Each row is a point. The window is the flat piece filled in between its corners: a triangle in 3 columns, a solid with four corners in 4, and so on. A path goes straight from each point to the next, and from the last back to the first. After which points does the path pass through the window?
In the rows, zero is written as 128.

Window, 4 rows:
[[147 124 188 140]
 [232 106  59  74]
 [105 148 160 140]
 [138 182 189 143]]
Path:
(1): [147 110 203  85]
(2): [146 142 132  73]
(3): [201 138  84 131]
(4): [186 107 123 133]
(5): [163 151 122  66]
(6): [194 140 111  60]
(7): [224 111 115 156]
(8): [170 137 156 156]
Through the window after points: 4

Window:
[[142  79  95 137 102 159 236 249]
 [112  91 105 129 146 103 126  99]
 [ 97 111  50  88 113 116 116 107]
 [144 138 116  84  87 117 154  93]
 [131 142  85 173  91  85 141 179]
 [133 137 140  51 184  52  78 108]
 [134 150 117  76 133 225 131 100]
 [116 121 140 119  75  80  77 141]]
Path:
(1): [141  92 109 114 106 112 122 113]
(2): [ 73 175 129 112 126  97 143 157]
(3): [ 91 151 158 123 153  92 137 144]
(4): [173  90  33 102  84 133 102 142]
(5): [176  84  63 174  82 142 145 169]
(6): [ 76 134 138  78 138 112 225 222]
(7): [ 77 157 127  70 150  99 163 107]
(8): [145 139 112  91 129 139  81  98]
(9): [205  82 101  92  92 128 117 120]
(10): [ 79 136  91  87 136  89 106 117]
(11): [ 72 169 109  66 109 162 150 129]
(12): [161 115 123 111 118 161 104 114]
(13): [138 111  94  97 106 149 107 110]
(14): [ 65 181 110  96 140 127 163 146]
(15): [ 89 109 116  89 109 120 142 139]
(16): [211 105  94 116 131 110 101 116]
Through the window after points: 1, 5, 9, 11, 13

Window:
[[229 114 142 182  58  58 163 240  76]
 [211 217  85  55 123  71  79 112 155]
 [143  71 137 141 103 160 171  40 150]
 [178 196  47  86  90  62  90  15 115]
 [128 107 189 171  84  97 137 147 126]
 [132  76 136 166 149  71 158  79 184]
 [ 86  94 101 132 115 105 159 118 182]
 [115  81 169 118 133  95 188 129 112]
 [117  67 119 131 146 121 108  98 130]]
Path:
(1): [ 99 112 142 195 235 131 177  77 200]
(2): [129  88 123  86  67  90 131  91 131]
(3): [188 128  97  47  70  74  89  76 159]
(4): [167 180  90 151 158  88 146 131 125]
(5): [127 166 104 180 137 106 162 112 166]
(6): [165  66 173 122  96  82 131 137  91]
(7): [117 101 119 117  97  72 119 108 191]
(8): [123 119 121 120 144 123 154  82 138]
Through the window after points: none

Window, 12 rows:
[[133 226  74  74 160 144 163 215  95 150  79 200]
 [148  82 154 136  73 135 134 116  91 138 128 140]
 [190 106 106 198 154 101 175 209 197 173 210 167]
 [112 145 104 156  63 151 147  90 128 108 119 145]
 [132 145 152 128  88 187  84 101 110  82 141 138]
 [133  99 128 142 119 166  91  68 132 147 105 131]
 [121 157 182 156 120 129 130  98 106 130  95 127]
 [178 142 120 155 116 137 133  74  78 117 130 137]
 [117 135 145 172 121 161 124 104  82 155 132 194]
 [108 131 149 104 124 148 150  67 102 125 150 146]
 [ 93 172  94 113 157 201 157 165  64  96  77 138]
 [159  84  78 189 150  48 135 201 182 110 193 187]]
Path:
(1): [180 151 136 139 189 122 171  95 179 130 106 178]
(2): [130 106 153 150 148 249 167 143 114  74 126 193]
(3): [ 99 178  94 101 121  95 129 104  77 152 110 108]
(4): [ 83 156  95 103 134 132 122 144  64 154 120 110]
(5): [156 145 153 176 130 160 149 118 143  98 115 181]
(6): [207  99 105 200 132 119 148 118 133  74 112 183]
(7): [ 65 172 138 105 104 171 114 123  93 184 132 120]
(8): [112 102 112 164  62 160  91 160  91 138 177 128]
Through the window after points: 2, 8
